Rows are points. Each copy is the shape, with its points in the same order, stretched, turned, moved and blurred by noise. Is it also mirrored, or only turned?

Shape (8 x 3):
-0.192, -0.128, -0.332
0.148, -0.095, -0.007
0.178, 0.304, -0.132
0.214, 0.119, 0.080
-0.122, -0.043, 0.034
0.106, 0.166, 0.171
0.142, 0.282, 0.144
-0.201, -0.158, -0.376
Copy 1:
-0.150, -0.287, -0.302
0.126, -0.204, 0.079
-0.241, -0.291, 0.282
-0.006, -0.144, 0.288
-0.045, 0.022, -0.078
-0.078, -0.003, 0.251
-0.164, -0.020, 0.310
-0.132, -0.293, -0.344
Copy 1 is: mirrored
Copy 2:
-0.271, -0.035, -0.227
0.170, -0.001, 0.042
0.070, -0.401, 0.134
0.192, -0.148, 0.217
-0.119, 0.044, 0.123
0.116, -0.106, 0.329
0.116, -0.232, 0.356
-0.279, -0.032, -0.270
Copy 2 is: mirrored
Copy 3, 8 rows:
-0.178, -0.329, -0.148
0.122, -0.013, 0.085
0.202, 0.169, -0.294
0.195, 0.221, -0.008
-0.069, 0.055, 0.095
0.128, 0.328, 0.022
0.144, 0.370, -0.056
-0.166, -0.362, -0.090
Copy 3 is: only turned

Shape:
-0.210, -0.440, -0.141, 0.067, -0.237, 0.018
-0.140, -0.340, -0.009, -0.040, 0.004, 0.115
0.007, 0.137, 0.209, 0.103, 0.019, 0.122
-0.087, 0.421, 0.333, 0.087, -0.096, -0.211
-0.048, 0.166, 0.028, -0.187, 0.491, -0.258
-0.124, -0.113, -0.225, -0.107, 0.013, -0.191
-0.172, -0.160, 0.131, 0.060, -0.134, 0.106
0.222, -0.286, 0.250, 0.150, -0.133, -0.077
-0.378, -0.006, 0.007, 0.105, -0.148, -0.009
0.333, -0.143, 0.149, 0.219, 0.104, 0.045
-0.086, -0.017, 0.166, -0.067, -0.249, -0.004
0.105, -0.047, 0.104, 0.118, -0.213, 0.158
Copy 1:
-0.161, -0.209, -0.274, 0.188, -0.479, 0.038
-0.138, -0.334, -0.169, 0.087, -0.186, 0.060
-0.202, -0.109, 0.170, 0.042, 0.230, 0.018
-0.325, -0.007, 0.427, -0.248, 0.176, -0.205
0.203, -0.383, 0.182, -0.450, 0.126, -0.079
0.074, -0.149, -0.088, -0.178, -0.355, -0.037
-0.281, -0.232, -0.040, 0.097, -0.070, 0.032
-0.095, -0.157, -0.155, 0.273, 0.022, -0.332
-0.297, -0.189, 0.146, -0.043, -0.255, 0.100
0.127, -0.146, -0.010, 0.349, 0.199, -0.261
-0.335, -0.023, -0.037, -0.066, -0.024, -0.072
-0.184, 0.052, -0.018, 0.246, 0.088, -0.014
Copy 1 is: mirrored
Copy 2:
-0.149, -0.313, -0.243, -0.175, -0.332, -0.104
-0.273, -0.254, -0.007, -0.239, -0.163, -0.044
-0.058, 0.105, 0.306, 0.015, -0.122, 0.106
0.122, 0.341, 0.444, 0.267, -0.075, -0.220
-0.239, 0.330, 0.283, -0.201, 0.365, -0.338
-0.068, -0.019, -0.124, -0.108, 0.101, -0.269
-0.177, -0.145, 0.106, -0.046, -0.284, -0.015
0.146, -0.169, 0.154, -0.407, -0.331, 0.000
-0.216, 0.042, 0.027, 0.175, -0.249, -0.159
0.079, 0.030, 0.165, -0.447, -0.194, 0.190
0.020, -0.157, 0.175, 0.075, -0.150, -0.115
0.087, -0.116, 0.110, -0.043, -0.237, 0.188
Copy 2 is: mirrored
